Each row of a before or after table is a point. One or more steps were done to the points. Then noise was added and the rows were shuffled. The steps act on how far a point lies along the listed directions, d1 being the first. Name the steps. A step turns or swaps two directions, mirrors them in a line or flattens them onto one, adds a multiple of one to another, or multiplies one. Angles are multiples of 10 degrees, from the lower direction toward the higher: turns from -170 to 170, lines from 10 to 170 but not 90. Use the fewest steps. Two steps may share a direction if one is a turn and the other turns, adds or multiplies; they go together, in the order done. Otherwise the lowest direction goes first.

Directions:
(1): [5.3 1.5]
(2): [ 1.5 -5.3]
Before (13 x 2):
[[ 3.4  1.4]
 [ 6.3  4.9]
 [-1.3 -0.1]
 [ 2.5  0.5]
 [-5.6 -2.0]
 [-2.3  7.4]
 [-5.4 -1.3]
 [ 6.2  0.7]
 [ 2.5  6.2]
 [-0.8  4.0]
 [-5.4  1.9]
 [-2.8  3.3]
 [ 4.4 -4.4]]
After (13 x 2):
[[-4.0 -1.5]
 [-4.9  4.0]
 [-0.6 -1.2]
 [ 5.6  2.8]
 [-0.2  3.7]
 [-0.6 -5.6]
 [-1.9  7.8]
 [-7.6  0.2]
 [ 1.5  5.9]
 [-3.6 -4.3]
 [ 0.1 -5.7]
 [ 0.3  2.4]
 [-4.5  0.4]]
Steps: turn d1 and d2 by -70 degrees

Directions:
(1): [-0.2  3.2  6.0]
(2): [ 5.7 -3.2  1.9]
(3): [-3.7 -5.1  2.6]
Before (14 x 3):
[[-1.0  0.8 -3.5]
 [-0.3  4.7 -2.5]
 [-1.5 -2.5 -6.2]
 [ 4.9  0.4 -4.6]
 [-4.0  2.5 -1.7]
 [ 5.9 -2.1  4.7]
 [ 4.7  1.1 -7.0]
 [ 0.5  0.5  1.7]
 [ 5.5 -4.5  5.0]
 [ 2.3  0.4 -4.0]
 [-1.2 -3.2  5.9]
 [ 2.2 -2.8  6.4]
 [ 4.7  1.8 -5.4]
 [-0.2  2.0  3.0]]
After (14 x 3):
[[ 8.5 -8.0  2.2]
 [ 0.3  7.2  0.9]
 [-1.8 -2.9 -1.1]
 [-4.9  2.2  0.1]
 [ 2.9  2.0  4.0]
 [-6.7  4.0 -2.0]
 [ 0.3 -2.1 -0.3]
 [-1.8  3.9  0.3]
 [10.3 -8.0  2.2]
 [ 2.0 -4.7 -2.1]
 [ 5.3 -7.3 -0.4]
 [ 1.8  2.4  2.2]
 [ 3.4  3.6  4.4]
 [ 4.5  1.2  4.0]]
Steps: multiply d3 by 0.4; turn d1 and d3 by 130 degrees; multiply d2 by 1.6

Directions:
(1): [-5.3 -0.1  2.3 -2.0 -3.2  6.7]
(2): [-2.6  4.4 -4.4 -4.3 -3.9 -3.6]
(3): [0.6 8.2 0.4 1.8 3.8 2.8]
(4): [-0.8  2.1  4.3  5.6 -5.4 -2.9]
Before (9 x 6):
[[ -2.6  -1.7   3.8   2.5  -8.9  -3.5]
 [  1.3  -2.0  -7.9  -5.4   8.1  -0.3]
 [  0.5   4.2  -7.1  -6.7   3.9  -0.4]
 [ -0.8   0.4  -6.5 -10.0   5.1   2.1]
 [ -5.0  -1.1   5.4   1.6  -1.4   0.8]
 [ -2.3  -1.6   4.9   2.8  -5.7  -3.3]
 [ -3.2  -3.2  -3.6  -5.5  -2.1  -2.8]
 [ -0.2  -6.0  -0.3  -0.9  -1.7   2.2]
 [ -0.5  -2.8   2.1   7.0  -6.9  -5.7]]
After (9 x 6):
[[-4.4 -1.3  1.6 -1.6 -1.0 -1.4]
 [-3.6 -2.8  0.6 -1.3 -3.4 -0.8]
 [ 0.0  1.8 -1.4  1.9  4.8  0.3]
 [-0.1 -3.1 -0.4  0.7 -3.3 -0.3]
 [-0.1  4.5 -0.4 -0.6  3.0  2.9]
 [-2.1 -4.3  2.3 -0.7 -3.3 -2.5]
 [-2.3 -5.4  1.1 -0.8 -6.0 -1.6]
 [-1.3  4.7  0.6 -2.0  1.5  3.0]
 [ 0.0 -6.8 -0.5  2.8 -4.0 -3.7]]
Steps: flatten d1 and d2 onto the line at 30 degrees; flatten d3 and d4 onto the line at 160 degrees

Directions:
(1): [ 1.8 -2.4 -4.6 -3.9  3.3 -4.7  5.5 -3.8]
(2): [-5.0  3.6 -3.4 -1.9  0.4 -3.3 -6.7 -3.9]
(3): [ 3.6  5.0  0.8  3.8 -5.5 -6.1  1.7 -1.0]
(4): [-3.3  4.1  6.4 -6.5 -0.1 -0.7  3.4  0.4]
Before (8 x 8):
[[ 1.2 -4.7 -6.1  8.4 -2.5  5.7 -4.6  4.3]
 [ 2.6  3.5 -0.5  6.4 -2.8 -2.8 -0.8 -1.6]
 [ 1.3  6.0  9.0 -1.3 -0.1 -2.2 10.7  3.2]
 [ 3.2  2.8  4.4 -0.5 -3.9 -1.7  2.3 -0.3]
 [ 5.0 -5.8  1.3  1.7  1.9  0.1  7.4 -1.3]
 [ 0.6 -5.6 -7.7  1.2  4.7  6.7 -4.7  0.1]
 [ 1.1 -4.4 -4.1  3.1  3.3  5.2  0.7  0.5]
 [ 2.3 -3.1 -7.1  4.8 -1.7  0.2 -6.8 -1.9]]
After (8 x 8):
[[-2.1  1.2  3.2 -1.6 -1.4  3.4 -4.1  0.8]
 [-4.8  1.0 -2.2 -0.6  1.3 -3.3 -5.6 -6.6]
 [ 3.4 -0.7 -4.4  7.6 -5.9 -0.1 -1.6  3.1]
 [ 7.0  0.4 -7.0  2.5 -1.4 -4.4  3.0 -2.2]
 [-1.3 -1.2  2.1  2.9  2.8  6.9 -2.4  2.0]
 [ 5.2 -5.3 -4.2  3.2 -0.7  2.3 -0.5  0.4]
 [-9.3  7.5  4.8 -1.5  3.0  1.7 -4.5  0.3]
 [ 1.2  2.0 -5.0  3.3 -0.7 -3.5  0.3 -3.3]]
Steps: turn d1 and d2 by 150 degrees; turn d1 and d3 by 140 degrees; multiply d4 by 0.7
